Rows are points. To make a cloud, some directions were put in groups of two or more. Within a group, all points are equally far from the middle, so they leave a hole (a ring in 2 directions, a hollow ball in 3). The other directions are filled evenly. Then the cloud was stretched, turned, moved and blurred a little. How many holes are there, and how many directions does each take, smallest first?

Cloud (20 x 3)
[[  7  24 -30]
 [ 43   7 -32]
 [-12 -17  13]
 [ 42   4 -24]
 [ 39  11 -31]
 [-60  -2  11]
 [-22  -2   3]
 [-30 -35  -2]
 [-35   7 -11]
 [ 18  14 -34]
 [ 21   9  17]
 [-17  -7  17]
 [-21 -28 -38]
 [ -7 -18  15]
 [-20   8 -17]
 [-36 -16  -8]
 [-25 -23 -13]
 [-11 -19 -39]
 [-23 -30   8]
 [-33 -29   1]]
Holes: 0

Cloud (29 x 4)
[[ 17  34 -14  -2]
 [-37   2  12 -27]
 [ 32  -9  -5 -25]
 [ 24   6  14   8]
 [-54   3  36  -3]
 [ 50 -11   5  -1]
 [ 24  53 -40 -21]
 [-36   4 -49 -43]
 [  2 -26 -11 -18]
 [ 11   3   8 -25]
 [ 29 -40  18  -4]
 [  8  31 -53 -13]
 [  8 -30  -3  17]
 [ 43 -51   2  13]
 [ 17 -37 -33 -15]
 [-17 -10 -32 -52]
 [ 11  -4 -13 -60]
 [  8 -19   8  14]
 [ 14 -54  30  -1]
 [-36  21 -13  -5]
 [ 34 -22  11  -5]
 [ 45 -30 -39 -31]
 [-40 -19 -41  -9]
 [ 15 -19   6  -2]
 [ 52 -42 -39 -34]
 [ 11 -14  17  20]
 [  0  27 -15 -12]
 [-30  37 -22 -24]
 [-14 -31 -31 -45]]
Holes: 0

Cloud (55 x 6)
[[ -3  12  16 -23 -11 -15]
 [-17  18  24  43  -3   6]
 [  4  -3  32 -19   3  22]
 [-34  -2  16   8 -21  32]
 [ -9 -10  -7  14  32  27]
 [ 20   1  31  14 -20  37]
 [-21  -2  16  18  16 -17]
 [  0  24 -14  -3   2  -4]
 [-15  21  50  41  16  40]
 [-19 -18 -33  19 -22 -18]
 [ 26 -10 -35 -14 -31 -29]
 [ 30  -2   2   3  -4 -32]
 [ 25  -1  33  45  -3   5]
 [  0  13   4   2 -47 -10]
 [ 16   5  37  -1  19  25]
 [-32  -2  39  15 -22   4]
 [ 18  10 -23  24 -17 -18]
 [ 25   3  34  34  -3 -12]
 [ 15 -18 -20 -12 -22  19]
 [ 10   1  56   2  -6  35]
 [-24  -7  36  11 -26 -10]
 [-13   3  32 -14 -21 -14]
 [-20   1  37 -12 -17  -5]
 [ 32  -5  20  16   3 -18]
 [-19  10 -19  25   1  -3]
 [-21  -9  31  30  -3 -15]
 [ 15   2  12  36   6  39]
 [  0  12 -18  31 -10 -13]
 [-13 -28  47   9  -2  35]
 [ -5 -37 -25  -2 -18  20]
 [  3  21  60  17  20  32]
 [-19  -1 -13 -28 -16   1]
 [-23  -2   4  38 -17  -4]
 [ 30  -7 -23  15  -3   8]
 [-24 -28 -12 -10   5  25]
 [ 30 -12  17  -7   2   5]
 [ -2 -12  30 -20   0  22]
 [ -2   0  25 -24   1  17]
 [-15 -10  29 -21  -1  20]
 [ 35 -13   1  -5  -2 -11]
 [  0  14  19 -20 -13 -19]
 [  1  29  39  17  -7  39]
 [  9 -35 -34 -17 -30 -25]
 [ -4  -6 -10  25  21  37]
 [  6 -36  23  -5 -12   6]
 [ -6 -23  -9  -2 -23  34]
 [  3   9   7 -23   5  14]
 [-26  -2  17  14  19  -9]
 [-12 -30  38  33  -5  37]
 [ 16   8  19  12 -13  41]
 [-17  -4  34   8 -35 -11]
 [-12  23  50  34  13   7]
 [ 16   0 -35  17  -5 -27]
 [ -9   6  -2 -30 -12  -6]
 [-30 -11  -1 -20  -7  -7]]
Holes: 3 (2, 2, 2)

Cloud (88 x 8)
[[ 44  -1   3 -15 -47  20  17  17]
 [ -8 -20  14  -5  -3  35  14   1]
 [ -8  12  -8  15   1  15 -26  18]
 [ 17   8   2 -10 -34  -4  45  16]
 [-16  10 -32 -44 -18 -20  -6  -1]
 [  7   9  -2 -25 -47   1  21  19]
 [ -4 -10   9 -13  10  10   5 -25]
 [ -5 -28  24  15   7 -37  20  -7]
 [ -6   9 -20   4   3  42  -8  20]
 [  6  16  12  21  -2  27 -26 -25]
 [  1  13  14  -5 -25  20  -2   6]
 [-14  -2   6   8  -1  36   0  37]
 [-11 -16   0  39 -13  -2 -28  -6]
 [ -8  11 -25   0  14 -19 -16 -31]
 [ 22 -12   0 -20 -29 -38  -6  -3]
 [ 25 -22 -10   1  10   9 -15  31]
 [ 28 -17  11  -6   2  31  22  18]
 [ -7  16  -3  23 -19  10  30 -15]
 [ -6  14  17  -9   4   8  16   5]
 [ 13 -15 -33   0 -21  39  16  11]
 [ -4   8 -19  14  23 -21   1  -2]
 [ 19 -11  11 -15 -14 -50   9 -19]
 [-13 -28  -1 -25 -11   0   9  14]
 [-13  14  -4 -13  26   6  -6  26]
 [ -6  -4  -9  -6 -20  38 -19 -22]
 [-47 -14 -27 -11  29  42  -9 -13]
 [  5   0 -35   1  15  -5 -21  -4]
 [ -9 -21  31  21   0  -5  19  22]
 [-23 -23   9  -3 -18 -21 -16  17]
 [ 21  34  -6   0   2  -6  10  -6]
 [-29   5  -4   3 -11 -52   4   5]
 [  3 -18   8  10  -6  -4 -18   4]
 [ 45  -1  -1  -3 -29  -3  18   1]
 [ 14  19 -19 -10   6 -10 -25 -16]
 [  7 -52  27   8  12  38  -5  19]
 [-28  10  -3  10  32   7  -7   4]
 [ 28  14   4 -24   1 -33  -5 -28]
 [ 15 -27  38  11  -5  -1 -25  -2]
 [ 24  -1   0   8 -18  21  32 -12]
 [ 20   4 -17  -9 -20  29  -3  -9]
 [  5   1   3  15  -8   9  28 -14]
 [ 27  -1   1 -16  10  38 -13  18]
 [ 23  21  -8   8  -3 -15  11  13]
 [-12 -24  45  26 -11   9 -19   9]
 [-15  12 -23   6  -8  24 -18  10]
 [ 33 -14  34   5   7  21 -23   1]
 [  8 -10   7 -12  10  -7 -28 -36]
 [-28  13  15   9   2  27   7 -20]
 [-43 -10 -11  -8  14   8 -46   4]
 [-25 -19 -40  -7   5 -18  -6  25]
 [-46 -40  22  23 -22  -5   4  12]
 [ 16   4 -29  -5 -12  -5 -20   9]
 [-31  21 -10  13   3  -9  -8  -7]
 [  6  -3  -7  29  11  16 -25 -29]
 [-35  -7 -29  36 -15  31 -14  39]
 [  2   8   3  24  16   0 -39 -19]
 [-22 -13  20   3 -37   8 -12   2]
 [-37  -7  14  27 -11  -7 -11   0]
 [ -5  -6 -16  -4  -9  26  10 -11]
 [-16  23 -16 -17 -17 -10  13  23]
 [-32 -22   3   1  -5  11 -10  -4]
 [-24 -11  -2  -3 -23   9  23 -20]
 [  9  -7  24  44  -8  11 -21  -1]
 [ 15 -24  10   9  13 -10 -36 -17]
 [  9 -26   0  -8 -17  31 -16 -17]
 [-24 -14  -3  -4  14  16 -40 -34]
 [-21 -16 -23  21  22  -3 -10 -14]
 [ 25  11  21   2 -19 -19  11 -14]
 [  7   9   7  20 -18   7   3 -25]
 [-32 -47   9   0  19  20  -5  21]
 [  0  -2  25   9   5   7  -2 -48]
 [-19 -13  32  -7 -17  -7 -24  16]
 [ 36   0  21 -28  -4  12  19  -4]
 [ 23  11  11  19  16   8 -25 -21]
 [ -8  20  -1   9  -7 -10   0   6]
 [ 12   6  -5  18  -3 -16 -29 -21]
 [ -8  19 -30  -6 -19  19  13  40]
 [-24 -10  -6 -22  -4 -14 -36  12]
 [-36  21 -40   7 -26   5 -23   1]
 [-13 -21  31  -1  17  -9 -27   3]
 [ 32 -17  26  19  -7  10  -5  16]
 [ 37 -14   4 -21   7  -2 -26  -6]
 [ -7  -1  20 -20  20   1   7   5]
 [ -3  -6 -11  -6 -29 -24  16 -32]
 [  4  26 -27 -11 -29  25  37  43]
 [-20   8  19  19  28 -12  -2   0]
 [-60  23 -17   5   5  10   8  -3]
 [ 17  27  -5   9 -17  -4   6   9]]
Holes: 0

Cloud (105 x 9)
[[ -3 -13   4 -15  26  13  -3   9 -24]
 [-12  -3  -5 -30 -22   7 -46  19   5]
 [  1   7  16 -33 -18  11 -38   0   1]
 [-24   1 -14  14  15 -22  -1  13   2]
 [  0  27  22  -1  -5  22  -7 -27  -7]
 [ 10   7  -7  22  -2  22  10  22  10]
 [  3  -3 -18  15  10  -9  11  13   7]
 [ 30  19  -4   2  -6   5  27  17  11]
 [  6  16   1 -20   3   7   0  46  13]
 [ 19   2  -1  -9 -11 -34 -26  -2   2]
 [-12  -8  -5  -5 -27  14 -28  -9 -15]
 [ -8  -9  -3  24  18  14  18  19  -5]
 [ 17 -20  30  31  10 -16 -15 -10 -14]
 [ -9  32 -30  -2  -3   0 -22  -6   4]
 [ 34  10   0 -10 -16   6 -29   8   3]
 [ -7  19 -10 -41 -31  18 -24 -26  18]
 [ 13  -4   2 -16 -25  53 -19  -1  -4]
 [  1 -13  19 -12  33   2 -14  15 -21]
 [-25  -6  16   0   8   9  -3  -2  17]
 [-18  12 -39 -29 -21  18 -12  13  12]
 [-24  11 -19  -6  15  -9 -16 -24 -23]
 [ 15  -3  12  -4 -19  32  21  21 -19]
 [ 29  10  21 -23 -17  -3 -23   2 -20]
 [ -6  -2 -35  -3  11 -25   3  29  -3]
 [-17  -1  -3 -29  13   5  21 -12  -5]
 [ 14  12  -7 -28 -28 -17 -60 -16  -3]
 [ 17 -14  15 -38 -23  -8 -16 -25 -11]
 [  2  13   0 -25 -12 -14 -35 -46  -1]
 [-15  -9   0  -1 -12  -2   6  29   0]
 [-25   9  -5 -14 -19   5 -32  -5  18]
 [ 40  21  -1 -12  11 -12 -14  -1   1]
 [ -4   9  -2 -37 -29  -7  -5   3  -7]
 [  7 -21  13   0 -30  15 -27 -37  10]
 [ -3   8  -1  -6   7 -11  -7  31  12]
 [ 15  -1 -13  15 -19  23 -24  -9   1]
 [  5  10 -34 -14  10  -7 -19  28  28]
 [ 11   9   0  16 -16 -33 -23  19 -14]
 [-29   5 -35 -10 -17 -22 -52  16   2]
 [  1  25  -5 -14 -13  21 -34 -16  -5]
 [ 27   2   4   1 -12  23   1  13  -8]
 [-29   0  -6 -10   5 -18 -48 -31  -5]
 [  6  20 -29 -12 -12   6   1  13   9]
 [  8   1  -6 -14 -24  -9 -25  14  29]
 [ 29  -2  23  24 -13   1 -35   5 -15]
 [ 15 -10  11 -15  20   6   3   4  11]
 [  9  24   1 -19  -3  34 -33 -15   8]
 [ -6   7 -24  -8  18 -12 -20 -23  -3]
 [ 33  10  13 -19  22 -11  -8 -23   1]
 [ -8   5   7 -11 -23  42 -27  -7   7]
 [-13  40 -35 -12   6   0 -25   9  18]
 [ -1 -23 -17 -19 -18 -27 -29  -5  -3]
 [  6  25 -31 -23   9   9 -35 -19  22]
 [-12 -19 -10 -11 -13 -27 -17  -6  17]
 [ 10 -19  10 -10 -16 -16   2   6  -1]
 [-18   9  27 -40  -6  -4  -2  -5  -4]
 [  0  21   2  -3 -10  -6 -28   4 -12]
 [ -8  21  -7  14 -15  19 -39   6  14]
 [ 11   0 -37   5  -6 -13 -12   2 -10]
 [ -8   1 -44  18  27   1 -24  14   7]
 [ 12   2   3 -30   1 -29  -6   3   1]
 [-11  39 -37 -12  -1   5 -25  29  16]
 [ -4 -19 -10 -34 -24 -31 -21   6  -6]
 [ 19   8  -9  -6 -12   8 -41  25   9]
 [-25   5  -9   6 -32  35   0 -11  -7]
 [-41  -5  -5  13  14  28 -12 -18   5]
 [-10  20  -4 -26 -11  16  18   8  -1]
 [ -5 -18  10 -30 -10  26  -6 -37   9]
 [ 10  -3 -23 -17 -14  20 -23 -21  -9]
 [-23  22   5   6   0   7 -17  17   8]
 [ 29 -18  16 -32  17  -8   4  -9 -13]
 [-10 -27  -4 -25 -11 -31 -16 -11 -17]
 [-46  -4 -31 -12  -1   1 -28 -10 -32]
 [-14  -6 -47 -24  17   1 -28  12  -2]
 [  0 -20 -29  -4   0  -5  -4   1  -9]
 [  3  16 -18 -13   2  38   3  -7  -2]
 [-21   7  12 -31 -14  -3 -49  15 -18]
 [-22 -18   4  -6 -33  24  24  -3 -11]
 [ -7  21   9  -4  11 -14 -20 -15 -13]
 [  2   1   3  30  -4  -6 -14  13  -4]
 [-22  10 -16   6  24   9 -27  -1  -2]
 [ 14 -13 -18 -35 -48  -7 -23   3   2]
 [ 23  11   8   5 -14  -9 -26  14 -18]
 [ -3  -4  -8  14   2  14   2  32   9]
 [-14 -11   6 -17 -16  10  -6   3 -28]
 [ 15 -19 -11  -8   6 -15  -5 -12  -4]
 [ 11  -6  -6  -7 -26  10 -30 -16  12]
 [  0   4   2  -7 -44   4 -34 -26  27]
 [-20  12  -4  -7  21  34 -30 -10  13]
 [ -7 -19 -15   8  -2 -32 -34  -1 -13]
 [-11  12 -18 -46 -14  14 -22  16  25]
 [  0  -9  -8  -5 -30 -15   3   2  10]
 [ 19   4 -12  12 -10  28 -23 -25  18]
 [ -2   1 -16  -1 -20  20 -26 -33 -10]
 [-33  16  -5 -34  23 -10  -3 -17  -6]
 [ 13  12 -15 -23   2   4 -45 -19  -4]
 [ -5  -6 -24 -12 -32  18 -10  30  19]
 [  9  19   7 -20  16  18  -4  -7  13]
 [  0 -27   9  11  -8 -15   2 -22 -18]
 [ 32  10  25  -1  -3  29 -28   2  -4]
 [  2  15 -24  -1 -13   5 -36  11   4]
 [-23  10  -4 -10  21   6 -13 -19 -12]
 [  5 -23 -10  14 -37   8 -14  20  -4]
 [-16 -19 -26 -15 -32   9   0 -16   0]
 [-17  -9 -12  -9 -41  10 -34   4  -1]
 [  8 -12 -24 -18  -8  10 -34  14   7]]
Holes: 0

Cloud (94 x 9)
[[ -6   3 -21 -33  21 -20 -21  21   6]
 [-21  18  19  -9  15   2   7  33 -10]
 [  7  -8 -10  27  -1   5 -26  42 -15]
 [ 18 -13  25 -14 -24  21  -2   8   8]
 [  9 -28  13  10 -11  16 -26 -29 -24]
 [ 33  32  18 -17  23 -25 -13   9  -3]
 [-39  -6   1  26 -42 -27 -14  29 -26]
 [  7  27 -15   0  -2  35 -32   9  -2]
 [-31  14  -3 -13   9 -54 -11  20 -19]
 [ 13 -21  18  -9 -37   4 -13 -11  18]
 [  0  31  12 -10  -1 -39  12  44   7]
 [ 19 -25   8  10 -29 -60 -26  15 -11]
 [ 21 -12  14 -21   0 -27 -13 -17 -38]
 [  8   3   9   7  -1  11   2 -37  27]
 [  3  -4   2 -28  34  32  -1 -12  -3]
 [-13   1   7  12  32  10   7  25 -21]
 [-24   2  -4   9  25   6  20   6  31]
 [ 35  12   7 -13  31  16  15 -26   9]
 [ 16 -26 -11 -17   7 -30 -19 -24  -8]
 [  6  29  33  -8  13 -44  11  -5   1]
 [ 40  -5  24 -16 -10  16  -8   0  -6]
 [  7  20  17 -28  32  30   2 -38  16]
 [-18  -3  26   3  15 -19  25  -7  10]
 [  9  19 -14 -16  31   2  30 -10  14]
 [-22  12 -10 -16  18 -23 -14 -15  -1]
 [  7 -17 -19 -17 -32   4 -28   9 -17]
 [ 17   2  -3  24  -4 -41 -29  16 -11]
 [-14  20  13 -32 -28  24 -42 -11   4]
 [-22   4   8 -23 -24 -44 -34  32 -11]
 [ -3 -12  10 -17  -6 -22   6  14 -52]
 [ 24  22  19  -7  -6  22 -15   1 -11]
 [ 35  -1 -15  -4   9 -19 -12 -20  21]
 [  5   1  32  -9 -28 -28 -25  32 -33]
 [ -1   7  36  -9  -4 -34 -30   2 -10]
 [ 22 -33   9   2  24 -11 -23  -4 -12]
 [ -6  -1 -26 -34 -15   7 -23  -3  12]
 [-32 -21  27 -18  11   0 -12  23  -6]
 [-36 -18  18  45 -14 -24 -10  -7 -37]
 [ 46  -7  25 -16 -15  -3  -7   0 -26]
 [ -3 -11 -10   8  -9  18 -28  14  25]
 [-26   8   4 -37 -16   1 -28   8  -7]
 [ 20 -25  10  17  13  16  -8 -16  40]
 [ 13 -19  34  -8  16 -31  18   1 -12]
 [ 32 -15  14  -6  32 -11  22   3 -19]
 [  3 -24  38   5   0  23   8 -24 -17]
 [  3  20  20  -5  20  14  -1 -25  -8]
 [ -6  -6  31 -11   8 -27 -13 -11 -20]
 [ 16 -17  17 -24  48 -16  21  15   9]
 [ 11 -24  14 -19  11  25  20 -11 -17]
 [-18 -23  -8  16  13  22  15  -8  20]
 [ -5 -48  -1  13 -17   7 -23  30   5]
 [ 15  10  -2 -27  33   4  19  20  -8]
 [-45 -13   1 -21 -12   1 -15  -4  33]
 [ 11  -2   4  37 -14 -12 -30  14 -27]
 [  9  15  10 -49  13 -13 -16 -36  -7]
 [ 47 -14   6 -12  12   2  20 -23 -15]
 [ 10  31   9 -27  11  44 -17   9  16]
 [-16  16  32   1   3   0  -6 -24 -18]
 [ 27  11  -8  -9  19   1  -1 -32  38]
 [ -6  -7  25  -5   2  31   1  31  -3]
 [ 12   6  -4 -13  18 -10  11   5 -42]
 [-23 -28  -8 -14 -23   7 -21   2  -6]
 [ 15 -18 -15 -12  34  -8  15 -11  26]
 [  1 -12  -4 -31   2 -16  -7 -47  29]
 [ -8 -10 -29   6   7  25  -8  -7 -16]
 [ 13  -2  34 -15   1  19 -21  18   7]
 [ -5   3  -2   1  -7  20  31  -1 -13]
 [ 33   8  -6   5   6  10  -6 -12  31]
 [ 22  10 -12   6 -38 -30 -15  -4 -11]
 [ 23 -20  -2  12  -2 -18  15 -23  -6]
 [ -3   1  16  21 -27 -31 -34  28 -29]
 [-11  -6 -21  -7  16  -1 -12  10 -10]
 [-18  28  -9 -15   6 -24  12  21  25]
 [-16   3   6   0  10 -31  29  11   1]
 [ 35  -4  -9   1 -21  -9 -12 -14   8]
 [  0  21  27 -46  -1 -19  -7  30   9]
 [-40 -31  24   5   4 -18 -18  -7  -5]
 [-37  16  28 -42 -15  21   4 -10   0]
 [-39  10  -4 -22   4 -37 -15  -3   0]
 [ -1  20   4  10  -8   8 -35 -21  -3]
 [ 25 -20  34   3  -5  12 -19  25 -15]
 [-28   2  31  -9   4 -20  23 -13   7]
 [ -6 -19  15 -31 -43  -6  13   3 -13]
 [-14  -5  12 -11  -6   5 -27 -41  -7]
 [  6   7  23  50  13   4   9   8  21]
 [ 12  38  28 -21   1 -23  -1 -10  22]
 [  3  17  19  28  10   5   7 -13  27]
 [-35 -10  36  -5  -1 -13 -12 -17 -19]
 [  9  26  -9 -19   1 -35 -33 -26   7]
 [-49  12  19 -17 -11 -21 -24  25  -6]
 [ 14 -12  21  -4   5 -12 -36  -1  -4]
 [-17  33 -27  20  16   9 -19  29  24]
 [ 10  20  37  -6  -2 -49  10  -3 -12]
 [ -3 -36   0  30   1  -7   8 -17   0]]
Holes: 2 (2, 2)
